Each row of a before or after table is a point. One or more steps were done to the points. Then noise was added and the rows were shuffled. The steps act on columns, c1 being the first. What was done? A step turns or swaps two columns, mirrors them in a line or flattens them onto one, adds a multiple of one to another, or multiplies or shifts one. Angles are multiples of 10 degrees, from the lower column toward the higher: turns from -170 to 170, lines from 10 to 170 but not 90. Use the fewest steps. Two steps may share a column if one is a turn and the other turns, adds or multiplies; they go together, in the order done. Otherwise the lowest column goes first.

Before (11 x 3):
[[ 0.0 10.7 -2.1]
 [-0.2  2.2 -0.3]
 [ 0.2  0.2 -2.4]
 [-5.6  1.8 -4.9]
 [ 2.1  5.3  7.0]
 [ 3.0  7.0  2.4]
 [ 7.7  5.4  7.3]
 [-7.8  9.7 -4.4]
 [ 6.6  2.1  6.3]
 [-0.9  3.9  3.2]
 [ 0.1  2.5  4.0]]
After (11 x 3):
[[-5.4  2.3 -5.9]
 [-8.1 10.1 -5.5]
 [ 0.3  2.5  2.8]
 [ 0.2 10.4 -3.1]
 [ 0.2  0.5 -3.3]
 [ 2.6  6.9  1.7]
 [ 2.4  5.6  6.1]
 [ 0.0  2.1 -1.3]
 [ 7.7  5.2  6.4]
 [ 7.0  2.0  5.5]
 [-0.8  3.7  2.0]]
Steps: shift c3 by -1.0

Before (9 x 8):
[[-0.3 -0.5 -0.3 -4.3  0.2 -1.2  2.6 -9.7]
 [-1.0 -5.2  6.0  5.2  1.8  2.8 -6.1  2.6]
 [-4.3  2.9  0.0 -6.8  5.0 -2.1 -2.2 -6.4]
 [ 4.8  6.0  3.6  3.7  7.4  0.9 -2.3  2.7]
 [-5.3  1.6 -5.9 -2.8 -2.4 -5.8  1.6 -7.7]
 [ 4.5 -7.6 -0.7  0.0 -2.3 -1.7 -6.4  4.2]
 [ 4.5  5.3  3.2  3.6  3.9  0.8 -8.5 -2.8]
 [ 2.7 -7.0  6.9  5.3  5.5 -4.2 -6.9  1.2]
 [ 0.3 -0.5 -7.1 -0.3  4.0  0.4 -1.9 -5.4]]
After (9 x 8):
[[-7.2  3.2  2.7  0.8  2.0 -9.1  3.3 -6.0]
 [ 2.0 -5.0 -8.5 -2.6 -7.5  0.8  4.8  6.1]
 [-0.7 -0.3 -0.9 -4.3 -5.5  1.5  5.9  8.1]
 [-5.1 -1.4  6.5  3.6 -0.1 -4.2  2.2 -6.6]
 [ 5.2  4.3  3.1  2.3 -3.5 -2.5  7.1 -4.6]
 [-0.7  0.3 -5.4  2.4 -1.6  4.6  5.4  2.1]
 [-7.8  4.6 -1.5 -0.5 -3.0 -0.8  0.8 -7.8]
 [ 3.0 -4.1 -1.2 -6.9 -1.4  2.1  6.2  2.6]
 [ 5.9  4.7  3.7  2.6  8.0 -3.2 -0.7 -3.6]]
Steps: swap c1 and c2; turn c3 and c6 by -40 degrees; turn c4 and c6 by -30 degrees; turn c7 and c8 by 130 degrees; add -1 times c7 to c5

Before (12 x 12):
[[  0.4   1.7   2.5   0.1  -6.4   3.7   2.7   5.1   7.5  -2.3  -3.1   4.3]
 [  5.4  -0.5   6.9   0.5   4.9 -10.9  -1.8  -5.5  -2.0   0.2   2.6   3.5]
 [ -7.9   1.6  -5.9  -1.0  -2.5   4.6   3.6   3.4   3.8  -3.7  -7.5  -2.8]
 [ -4.7   2.1  -1.6  -2.5  -1.1   0.4   8.5   3.2   2.9   5.1  -2.4   0.3]
 [  0.5  -1.6   6.5  -4.6   2.1  -1.0   0.1  -4.6   0.9   1.6   4.0  -6.0]
 [ -3.8  -2.8  -3.2  -6.2   3.4   3.5   2.4   8.4   3.9   1.1  -4.5  -1.5]
 [  1.7  -3.7  -3.3  -7.3   0.8   1.9   4.6  -4.8   5.9   0.1  -2.3  -1.3]
 [  7.4  -0.9   5.1   2.8   1.7  -2.9  -0.6  -4.1   3.7   4.6  -3.4  -3.0]
 [ -3.0   1.8   1.0  -2.3  -5.9   2.8  -0.3   4.5  -5.3   3.6  -7.2   6.8]
 [  7.9  -5.4   8.0   0.6   1.2  -5.1   5.5  -3.6  -1.8  -1.6  -0.4  -2.8]
 [  3.1  -7.6   6.9   7.1  -2.5  -4.7  -1.4  -3.6  -0.4   3.3   1.9   4.8]
 [ -4.1   1.3  -1.3  -3.5   6.2   9.1   6.3   0.7   2.8  -0.4  -3.6   0.2]]
After (12 x 12):
[[ -0.6   0.6  -2.6  -3.2  -2.2  -2.0   0.9   6.4   1.7  -2.1  -3.5  -9.3]
 [  0.2  -0.8   6.9  -5.0   0.9 -12.1   5.3   2.2   2.3  -2.0  -1.3  -3.7]
 [ -7.1  -1.0   0.4   3.4  -2.3  -0.4  -6.7   0.5  -2.2   5.9   2.5   0.0]
 [ -2.3   0.0   4.5   4.1  -4.0   5.6  -0.1  -3.2  -7.6  -1.6   3.4  -0.1]
 [ -1.4   2.0  -5.6   3.5  -2.5   4.7  -8.4   0.4  -2.4  -2.1   5.8   4.9]
 [ -6.5   4.9   1.1  -4.4   2.3  -6.0   7.1   2.2   0.6  -4.6  -2.4  -8.2]
 [ -5.7   3.3  -2.4  -0.2  -6.6   1.1   1.0   7.9  -1.5   1.1  -0.4   1.6]
 [  1.0   0.2   6.4   4.8   6.8   4.0  -3.0  -0.9  -1.7   4.5   5.7   0.7]
 [ -6.5   0.3  -1.1   2.3  -6.5   7.1  -5.8   2.2   6.9  -0.4   2.8   1.5]
 [  1.4   6.0   7.1  -6.9   2.6  -3.9   4.0  -3.5  -3.9   1.4  -4.9  -3.8]
 [ -0.4   1.6   0.3  -4.7  -3.4  -2.4   7.4  -1.1  -1.0   2.6   1.4  -7.1]
 [ -1.5   4.4  -3.1   9.7  -6.4   2.0  -4.4   1.2   1.0   1.0   1.8   2.0]]
Steps: turn c1 and c7 by 100 degrees; multiply c11 by 0.7; turn c2 and c11 by 150 degrees; turn c3 and c12 by -60 degrees; turn c10 and c12 by -20 degrees; turn c4 and c8 by -120 degrees; turn c5 and c6 by -20 degrees; turn c5 and c9 by 120 degrees
